Each point is reached from the start by the listed moves, each made once or not at all, plus a little noise. Is the number of moves made odd or even? Then give how often each move was made.
(in the rows, 128 means zero)

Moves:
(1): [161 120  99 108 104 119]
(2): [124 133 137 179  91 166]
(3): [115 127 174 144 116 117]
Start: [110 154 132 138 134 116]
Points:
[132 148 150 134 105  92] -> even (1, 0, 1)
[143 152 112 171  73 149] -> even (1, 1, 0)
[130 147 164 185  67 134] -> odd (1, 1, 1)

Moves:
(1): [143 144 126 130 109 144 134 139 143 127 121 122 124 125 132]
(2): [119 162 124  97 138 129 136 149 118 109 136 125 140 122 123]
(3): [128 143 145 130 133 132 125 121 139 123  96 127 145 110 130]
(4): [114 152 157 159 121 114 128 139 158 123 132 118 140 141 139]
(5): [135 107 116 138 164 127 112 122 140 125 134 125 114 120 110]
(6): [112 126 132 130 141 167 127 111 123 124 114 127 133 140 114]
(7): [126 118  99 122 106 112 157 136 122 103  94 118 113 169 116]
(8): [109 120 135 145 145 122 137 171 121 150 117 112  89 132 124]
(9): [134 108 139  99 122 132 127 121 145 104 129 139 139 142 137]
(10): [132 113 131 131 137 137 131  98 133 148 110  98 123 157 156]
(11): [114 129 144 137 136 147 153 134 130 120 141 108 122 123 118]
(12): [121 122 127 122 137 138 141 122 134 154 133 145 137 133 116]
Start: [109 141 151 129 135 153 108 128 133 136 128 118 114 119 139]
Points:
[ 81 152 211 117 199 184 138 110 207 116 114  81 150 144 145] -> even (0, 1, 1, 1, 1, 0, 0, 0, 1, 1, 1, 1)
[100 158 172 175 158 193  98 127 186 123 116  99 113 133 122] -> even (1, 0, 0, 1, 1, 1, 0, 0, 0, 0, 0, 0)
[ 82 113 184 126 155 170 141 170 145 124 130  93  80 132 133] -> odd (0, 0, 0, 0, 0, 0, 0, 1, 1, 0, 1, 0)
[ 92 129 161 118 108 135 150 134 182 107 102 127 130 191 134] -> even (0, 0, 0, 1, 0, 0, 1, 0, 1, 0, 0, 1)
[ 58 191 178 165 176 193 167 198 177  85  62  50  83 150  93] -> odd (1, 1, 1, 1, 1, 1, 1, 1, 0, 0, 1, 0)
[ 93 148 181  99 153 196 157 171 156 124 113  57  83 152 161] -> even (1, 1, 0, 0, 0, 0, 0, 1, 1, 1, 1, 0)
[ 58 162 175 142 197 201 167 107 180 111  65  57 130 183 109] -> odd (0, 1, 1, 1, 1, 1, 1, 0, 0, 1, 1, 1)

Moves:
(1): [146 130 136 138 128 133 143 131 131 130 128 133 127 120 140 118 138 146
 123 129 125  97 107 136 110]
(2): [141 150 121 129 131 123 128 151 126 116 134 149 137 141 137 134 139 120
 124 148 120 126 123 124 138]
(3): [128 132 138 124 142 105 126 116 124 123 122 116 127 130 108 149 122 136
 119 136 122 136 116 124 121]
(4): [120 118 147 152 130 133 119 138 133 121 127 124 105 137 114 118 136 130
 125 109 121 125 141 134 127]
(5): [113 133 116 109 150 119 136 117 142 110 116 129 116 119 136 121 108 147
 106 128 136 128 116 149 120]
(6): [123 130 137 120 134 155 115 127 131 116 118 142 127 122 143 135 129 122
 141 125 133 132 131 123 137]
(7): [119 127 136 120 127 133 142 129 129 137 144 138 140 133 126 135 131 137
 126 120 136 148 115 148 119]
(8): [113 105 124 134 139 132 137 131 135 114 138 134 134 122 149 132 128 124
 121 144 120 122 120 119 137]
(9): [119 133 133 146 117 134 150 119 141 136 103 124 132 146 135 106 124 119
 138 143 123 128 140 120 128]
(10): [120 133 150 135 129 134 121 136 132 143 146 117 132 125 135 144 124 137
 119 110 126 117 135 118 121]
(11): [151 142 122 115 121 139 146 115 150 123 165 120 141 124 125 137 122 118
 122 133 147 122 129 137 107]
(12): [126 121 131 129 123 115 111 135 135 132 126 139 133 119 117 136 126 133
 125 135 128 117 126 134 131]
(13): [136 129 127 122 145 117 121 118  98 138 154 111 171 113 108 121 130 125
 117 131 106 114 119 126 123]
(14): [133 126 103 128 142 130 121 113 127 132 113 138 137 140 124 134 140 125
 132 110 124 100 131 125 136]
(15): [136 133 129 138 117 132 123 127 122 118 130 144 138 118 145 133 120 111
 141 124 113 132 121 128 133]
(16): [150 138 143 113 131 143 149 149 131 132 125 123 132 111 133 144 125 118
 141 105 125 146 136 148 121]
(17): [111 148 114 124 100 128 138 122 133 106 122 125 127 136 128 121 154 121
 118 134 147 131 151 118 119]
(18): [124 139 126 154 134 119 122 138 124 121 127 121 140 119 145 154 106 168
 159 134 146 129 132 125 106]
(19): [124 133 143 116 142 126 130 130 130 138 138 132 117 123 130 137 138 128
 140 122 131 137 133 136 128]
(20): [122 134 122 146 126 130 118 144 120 131 129 125 117 126 127 140 133 126
 123 150 131 121 122 143 123]
(21): [119 121 124 137 135 123 117 124 132 142 119 140 135 119 126 129 121 115
 137 126 154 137 129 108 134]
(22): [147 115 124 124 146 120 123 111 141 145 126 116 140 120 133 124 131 135
 110 129 124 153 133 136 130]
(23): [136 127 144 126 130 128 142 126 116 118 125 144 111 133 134 137 120 136
 122 121 137 128 150 134 123]
(24): [124 126 135 118 125 118 101 136 115 121 130 127 130 139 122 131 140 117
 130 115 139 121 124 143 128]
Start: [124 108 121 131 129 114 134 138 130 137 124 107 128 128 151 108 123 134
 132 132 126 141 124 118 132]
Points:
[128 136 123 190 181 111 111 128 116 125 167 114 168  94 162 171  78 159
 125  99 163  80 138 135  80] -> odd (0, 0, 0, 1, 1, 0, 0, 0, 0, 1, 1, 0, 1, 1, 1, 0, 0, 1, 0, 1, 1, 0, 1, 0)
[143 143 203 149 140  98 130 185 118 117 176 124 124 106 140 217 103 152
 172 105 166 169 133 214  60] -> even (0, 0, 1, 1, 0, 0, 1, 0, 0, 0, 1, 1, 0, 0, 1, 1, 0, 1, 1, 1, 0, 0, 1, 1)
[102 150 138 152 154  95 151 121 153 117 142  87 162 115 151  94 135 159
 133 126 190 105 138 142  57] -> odd (1, 0, 0, 1, 1, 0, 0, 0, 1, 0, 1, 0, 1, 0, 0, 0, 1, 1, 1, 0, 1, 0, 0, 1)
[156 150 214  86 133 132 180 125 178 146 148 111 154 117 165 171 155 148
 115  99 173 163 155 180  59] -> even (1, 0, 1, 0, 0, 1, 1, 0, 1, 1, 1, 1, 0, 0, 0, 1, 1, 0, 1, 0, 0, 1, 1, 1)
[ 57 109 130 176 175  87 132 160 135 123 155 124 153  74 161 130 137 199
 115 158 175 110 102 155  70] -> even (1, 0, 0, 1, 1, 0, 1, 1, 0, 0, 0, 1, 1, 0, 0, 0, 1, 1, 1, 1, 1, 0, 0, 0)
[132  91 130 101 193  65 113  93 168 136 130 132 139 134 107 151 111 155
  71  83 192 148 129 179  97] -> odd (0, 0, 1, 1, 1, 0, 1, 0, 0, 0, 1, 1, 0, 1, 0, 0, 0, 0, 0, 0, 1, 1, 1, 1)
[149 129 122 149 184 123 149 123 114 148 119 140 211 144 181 133 121 167
 151 141 124 149 149 130 123] -> odd (0, 1, 0, 0, 0, 1, 1, 0, 1, 0, 0, 0, 1, 1, 0, 0, 0, 1, 0, 0, 0, 1, 1, 0)
[ 96  88 183 149 165 123 150 163 150 158 154  99 135 110 142 165 116 133
 128  84 134 181 122 121 117] -> odd (0, 0, 1, 1, 0, 0, 1, 1, 0, 1, 0, 0, 0, 0, 0, 1, 0, 0, 0, 0, 1, 0, 0, 0)
[178 120 133 171 182 107 124 193 130 136 192  91 201  85 178 151 135 139
 128 150 148 119 101 162  78] -> even (1, 1, 0, 1, 0, 0, 0, 1, 0, 0, 1, 0, 1, 0, 0, 1, 0, 1, 0, 1, 1, 1, 0, 1)
[111 134 135 132 188  94 124 138 127 174 191 118 214 144 133 176 156  97
 117 159 145 109  94 122 107] -> odd (0, 1, 1, 0, 0, 0, 1, 1, 1, 1, 1, 0, 1, 1, 0, 0, 0, 0, 1, 1, 1, 0, 0, 1)
[118 150 151 148 133 155 126 180 152 138 106 123 148 169 173 136 194 109
 121  90 139 148 172 160 117] -> even (0, 1, 0, 1, 0, 1, 1, 0, 1, 1, 0, 0, 0, 1, 0, 1, 1, 0, 0, 1, 0, 1, 0, 1)
[113 145 161 117 151  98 144 165 135 115 176 116 152 116 162 249 143 164
 133 108 192 124 149 179  58] -> even (0, 0, 1, 0, 0, 0, 1, 1, 0, 1, 1, 1, 0, 1, 0, 1, 1, 1, 1, 1, 0, 0, 1, 1)

Moves:
(1): [135 130 128 130 127 121 127 128 124 131 128 130 127 130 123 121 125 133
 116 115 120 133 145 118 122]
(2): [138 140 129 124 126 127 120 129 128 125 136 125 127 119 126 124 119 120
 130 126 130 145 127 131 120]
(3): [117 123 133 141 110 135 117 110 132 138 121 140 133 117 132 131 126 133
 101 150 136 118 134 144 120]
(4): [141 143 121 135 132 125 128 155  97 103 152 128 120 129 126 132 135 126
 131 136 136 127 135 115 140]
(5): [153 109 141 142 138 127 123 140 135 125 126 130 125 119 123 119 146 111
 137 125 130 133 133 136 131]
(6): [146 134 117 127 128 124 137 131 130 136 124 121 143 121 127 133 132 140
 127 122 138 135 138 125 117]
(7): [126 133 129 126 124 133 141 135 136 132 131 128 125 128 134 116 129 135
 135 128 121 115 136 133 129]
(8): [126 141 119 134 112 136 128 124 131 123 116 126 124 138 131 134 152 114
 132 142 127 143 140 137 120]
(9): [122 123 117 134 130 114 122 129 131 123 119 118 128 124 141 126 113 127
 125 123 131 125 120 132 126]
(10): [121 153 138 134 130 130 122 124 126 129 129 136 130 133 118 120 136 112
 121 130 130 126 128 142 139]
(11): [139 122 112 129 112 103 134 124 134 107 125 123 128 124 113 143 115 104
  99 137 136 133 115 135 121]
(12): [102 144 129 133 120 120 144 131 132 109 148 157 133 112 141 140 137 130
 135 130 141 132 124 122 139]
(13): [125 124 135 121 120 129 128 138 121 120 135 125 123 132 126 124 137 141
 140 130 144 129 126 130 125]
(14): [122 132 128 123 136 137 123 135 127 131 136 126 127 145 123 125 125 143
 133 127 123 141 118 146 130]
(15): [137 122 134 125 119 118 128 129 114 139 126 125 134 135 138 124 126 131
 128 132 118 146 108 140 120]
(16): [123 120 145 133 124 114 160 124 118 112 132 121 110 135 137 147 117 130
 140 131 129 117 112 143 118]
(17): [109 134 108 122 135 104 118 112 130 121 139 126 120 108 111 109 165 144
 121 143 139 136 137 120 119]
(18): [136 136 119 127 128 137 143 136 118 136 111 132 110 120 124 125 129 142
 123 142 133 149 136 131 123]
(19): [132 127 130 125 115 134 132 126 131 134 126 135 112 127 132 136 136 139
 133 120 132 116 132 120 136]
(20): [147 137 130 126 110 112 121 107 136 103 133 145 123 138 119 124 115 124
 130 148 138 132 130 140 129]
(21): [135 130 134 116 130 136 133 113 124 121 122 129 117 133 130 120 116 138
 109 127 136 126 129 138 118]
(22): [115 118  98 132 127 122 131 113 110 134 140 105 131 114 123 121 116 133
 139 116 126 145 120 121 151]
(23): [127 136 131 118 127 122 119 123 133 145 134 120 136 131 138 129 132 136
 120 139 130 139 134 117 130]
(24): [125 148 122 115 126 125 129 130 114 122 112 112 118 116 126 134 112 135
 129 115 115 131 157 148 146]
Start: [112 119 125 130 135 104 113 148 122 132 141 127 152 144 128 139 115 119
 141 112 151 116 126 127 123]
Points:
[164 201  47 107  92  33 132 127  99  75 122 104 106 120 108 125 122 151
  75 163 187 176 214 154  98] -> odd (1, 0, 0, 1, 0, 1, 1, 1, 1, 0, 1, 0, 0, 0, 0, 0, 1, 1, 0, 1, 1, 0, 1, 1)
[130 176  89 128  83  28 104 144  87  94 183 154 142  97 136 117 140 183
 103 183 221 199 157 129  92] -> odd (1, 1, 1, 1, 0, 1, 0, 0, 1, 0, 0, 1, 1, 0, 1, 0, 1, 1, 0, 1, 0, 0, 1, 0)
[164 126 103 142  61  23 126 130  78  81 161  90 106 106 147 152  61 111
 128 145 166 142 130 187 149] -> even (0, 1, 1, 1, 1, 0, 1, 0, 1, 0, 1, 0, 0, 0, 1, 1, 0, 0, 1, 1, 0, 1, 1, 1)
[131 211  68 104 104  98 153 169  51 124 165  99 129 124 145 126 109 186
 134 117 155 229 181 156 139] -> even (1, 1, 0, 1, 0, 1, 1, 1, 0, 0, 0, 1, 0, 1, 1, 0, 0, 1, 0, 0, 1, 1, 1, 1)
[169 146  95 132  98  61 142 128  77  75 140  84 101 138 142 159 100 133
 161 120 183 152 169 161 148] -> even (0, 0, 0, 1, 1, 1, 0, 1, 1, 0, 0, 0, 0, 0, 0, 1, 0, 0, 1, 1, 1, 1, 1, 1)
[127 205  58 116  79   7 173 122  48  22 180 119  76  84  97 142  97 160
 112 129 230 177 161 162 136] -> odd (1, 1, 0, 1, 0, 1, 0, 0, 1, 1, 1, 1, 1, 0, 0, 1, 1, 1, 1, 1, 1, 1, 0, 1)

Moves:
(1): [136 118 125 153 153 124 119 133 140 124 123 124 136 114 122  98 137 130
 142 124 128 135 137 136 131 119 127]
(2): [128 131 131 127 136 126 118 138 125 134 139 121 116 133 128 130 131 124
 144 135 132 117 137 126 138 127 139]
(3): [140 133 119 152 130 117 132 149 139 133 129 141 137 121 135  99 128 122
 138 141 133 138 142 124 124 127 134]
(4): [137 126 120 132 125 139 134 127 121 124 118 112 128 134 121 137 135 138
 133 138 132 139 131 117 123 138 126]
(5): [155 129 132 125 148 134 113 121 143 131 112 136 120 120 120 141 104 129
 141 139 101 116 132 103 131 152 124]
(6): [135 116 121 139 122 118 134 124 134 123 129 134 117 142 114 121 105 122
 131 124 124 133 140 121 130 139 128]
(7): [124 131 117 117 130 127 125 131 124 120 134 123 141 138 121 125 129 125
 134 120 117 127 118 125 124 132 149]
(8): [128 120 140 119 137 131 123 105 120 121 123 141 111 131 136 137 123 119
 113 139 132 131 136 127 132 129 133]
(9): [139 127 113 117 131 115 120 101 127 135 124 133 132 132 133 133 124 120
 136 143 126 129 129 137 134 127 126]
(10): [121 143 145  93 124 128 140 113 134 147 109 128 119 125 124 152 116 136
 114 135 116 131 122 132 114 105 133]
(11): [119 139 108 134 152 137 139 129 134 154 112 148 131 137 131  83 127 118
 126 127 139 135 127 122 125 106 126]
(12): [109 136 118 138 125 123 133 144 123 116 123 122 139 134 125 128 138 140
 129 125 119 122 124 118 121 129 126]
(13): [133 117 126 153 138 118 134 127 114 120 135 150 123 131 109 135 124 132
 114 130 122 112 120 130 125 137 137]
(14): [130 137 147 108 113 121 119 119 124 147 127 133 141 127 109 126 134 122
 131 127 121 144 129 139 148 120 123]
(15): [138 136 130 155 158 118 125 124 106 103 140 117 143 148 107 136 136 132
 129 107 128 118 116  97 120 138 107]
(16): [130 129 116 143 141 136 125 137 153 112 125 140 141 126 125 116 133 130
 138 117 147 122 134 121 117 133 133]
(17): [107 132 133 140 133 114 134 122 153 146 133 136 132 104 155 123 144 133
 129 130 128 122 130 127 123 147 133]
(18): [127 118 126 119 114 112 123 138 133 135 125 142 138 139 142 124 127 153
 141 116 150 133 138 128 125 132 131]
(19): [133 128 116 125 124 127 130 131 142 129 119 131 121 135 129 132 125 120
 125 112 122 129 141 118 128 132 126]
(20): [139 146 144 161 140 110 120  98  94 129 115 133 127 136 130 131 138 119
 136 130 134 131 118 141 127 143 122]
(21): [107 153 120 110 110 129 122 138 148 144 112 112 119 133 145 107 170 130
 133 139 159 113 123 114  98 135 140]
(22): [141 135 128 124 124 125 132 105 112 115 111 126 129 101 135 139 119 153
 117 129 128 134 122 119 138 131 119]
(23): [114 146 101 134 146 128 126 146 139 121 150 128 131 149 141 116 140 139
 124 113 118 123 135 123 120 142 129]
(24): [168 136 119 133 155 130 142 102 144 126 112 140 123 136 142 103 110 133
 118 151 131 140 116 129 156  94 139]
Start: [136 159 140 111 126 112 125 147 138 143 135 129 123 124 129 113 134  97
 118 152 138 126 144 116 139 126 123]
Points:
[181 162  80 122 226 101 121 106 174 171  92 181  75 171 101  92  87  89
 129 174  96 122 195  69 136 143 141] -> even (1, 1, 0, 1, 1, 1, 0, 1, 1, 1, 1, 0, 1, 0, 0, 0, 0, 0, 1, 0, 0, 0, 1, 0)
[207 192 150 103 174  37 121  14 114 170  58 193 115 141 121 152  88 150
 131 216 105 140 139  87 180 163 167] -> even (0, 1, 0, 1, 1, 1, 1, 1, 1, 1, 0, 1, 1, 1, 0, 0, 1, 1, 0, 1, 0, 1, 0, 1)
[249 222  89 190 248  51 131  57 136  98  95 197 144 168 101  97  76 126
 123 171  97 116 124  53 136 167 139] -> odd (0, 0, 1, 0, 1, 1, 1, 0, 1, 1, 0, 0, 1, 0, 1, 1, 0, 0, 0, 1, 0, 1, 1, 1)

Moves:
(1): [126 136 129 114 122 103 129 141 139 123 178 116 118 110 133 144 132 129
 130 131 106 107 132 122 132 120]
(2): [135 138 108 130 144 112 133 136 130 133 143 141 104 130 128 130 135 136
 119 126 116 135 132 120 129 135]
(3): [120 127 124 135 114 103 130 147 142 117 112 133 153 134 107 150 143 161
 107 118 121 106 152 129 137 132]
(4): [116 128 117 118 131 123 120 146 110 122 142 124 116 136 147 131 135 136
 135 124 141 133 140 114 119 141]
(5): [159 129 111 124 105 122 148 118 120 141 137 125 131 143 118 123 133 152
 132 131 147 137 145 125 135 139]
(6): [127  97 137 134 111 126 126 148 105 122 113 135 106 126 116 127 150 130
 117 108 128 108 130 134 106 132]
(7): [111 115 130 113 139 129 126 113 106 130 124 132 125 135 143 159 112 133
 130 123 134 117 135 117 123 133]
(8): [113 116 143 118 156 131 116 134 140 144 126 171 150 132 135  90 123 104
 101 144 113 148 106 125 121 105]
(9): [125 117 116 122 125 114 139 120 134 128 116 147 121 118 131 143 130 135
 138 122 137 131 146 133 129 130]
(10): [136 128 135 119 116 127 119 112 141 133 145 109 131 129 135 126 124 132
 135 127 100 145 140 140 150 133]
(11): [120 131 124 127 135 143 140 123 128 123 133 121 121 124 123 120 139 143
 124 121 143 129 127 133 129 113]
(12): [129 123 142 104 156 129 109 133 122 114 137 131 124 148 111 147 124 114
 115 130 116 148 116 143 162 131]
(13): [125 116 140 102 160 144 111 135 137 148 133 130 117 141 105 142 151 141
 128 115 118  99 130 146 133 117]
(14): [134 129 132 132  96  78 126 126 147 140 151 111 125 141 151 113 102 119
 139 132 110 133 101 136 124 110]
(15): [139 134 132 127 139 114 141 130 133 136 136 125 143 102 137 117 127 139
 150 111 131 128 131 101 140 122]
(16): [122 114 135 146 144 141 112 131 146 133 123 140 135 145 130 139 135 106
 123 139 151 129 110 103 124 119]
(17): [109 152 157 154 120 147 133 114 122 132 134 139 144 114 116 169 124 132
 117 157 132 138 106 138 124 136]
(18): [143 126 134 118 137 109 109  95 121 140 122 107 112 121 134 133 148 116
 136 128 119 119 115 143 149 135]
(19): [118 102 121 148 132 132 114 153 136 140 125 115 153 114 143 106 116 120
 123 148 121 142  97 150 144 168]
(20): [142 124 135 125 112 138 128 130 113 119 126 142 118 129 151 121 111 118
 133 147 119 131 125 135 139 124]
(21): [117 112 125 123 145 132 155 129 127 140 144 144 102 148 111 140 128 109
 143 119 110 118 139 142 134  97]
(22): [131 119 123 142 133 118 125 130 132 128 132 124 133 120 123 135 121 141
 126 133 137 129 154 127 131 125]
(23): [125 118 102 122 117 126 130 133 124 131 147 131 129 115 111 129 127 137
 142 150 109 145 134 121 136 113]
(24): [123 123 107 119 126 116 126 124 125 148 128 148 114 110 135 141 125 116
 128 118 138 120 132 132 147 117]
Start: [117 143 156 123 115 156 128 134 126 123 115 120 144  96 149 138 118 134
 117 106 119 116 159 133 124 121]
Points:
[ 59  25 135  40 171  47 115 192 116 177 164 212 110 109 117 212 125 157
 123  61  71  85 212 143 175  31] -> even (0, 0, 1, 1, 0, 1, 1, 1, 1, 0, 0, 1, 1, 1, 1, 0, 0, 0, 0, 0, 1, 1, 1, 1)
[ 81  83 133 181  98 152 161 199 106 129 143 166 127  69  96 186 132 182
  87 154  76 114 173 182 153 116] -> even (0, 1, 1, 0, 0, 1, 0, 0, 0, 0, 1, 0, 0, 0, 0, 0, 1, 0, 1, 1, 1, 1, 1, 0)
[ 71  99 162 138  88 102  99 203 112 116 225  87 132  62 141 180 108 157
 106 160  83 147 114 170 152 128] -> even (1, 0, 0, 1, 0, 1, 0, 0, 0, 0, 1, 1, 0, 1, 0, 0, 1, 0, 1, 0, 0, 1, 1, 0)
[129 112 154  80 107  53 126 115  79 160 209 155  53  79 205 249 131 144
 135 106 141 108 134 114 187 110] -> even (1, 1, 0, 1, 1, 1, 1, 0, 1, 0, 1, 1, 0, 1, 1, 1, 1, 1, 0, 1, 0, 0, 0, 1)
[102  16 121 122 130  52  84 171 108 164 148 160  86 120 150 216 102 100
 104 133  57 103 138 175 217 100] -> even (0, 1, 1, 0, 0, 1, 1, 0, 0, 0, 0, 1, 0, 1, 0, 1, 0, 1, 1, 1, 1, 1, 1, 1)
[138  80 159  50 145  77  86 131 128 170 182 159 108  80 174 164 168 110
 121  82 113 132 165 112 203 110] -> even (1, 0, 0, 1, 1, 1, 0, 1, 1, 1, 0, 1, 0, 0, 1, 1, 0, 1, 0, 0, 0, 0, 0, 1)
[ 91  81 118  61 217 107 103 109 101 179 165 197  84 102 127 190 108  89
 105 125  62 143 168 154 204  60] -> odd (0, 1, 0, 0, 0, 0, 1, 1, 0, 0, 0, 1, 0, 0, 0, 0, 0, 1, 0, 0, 1, 1, 1, 1)
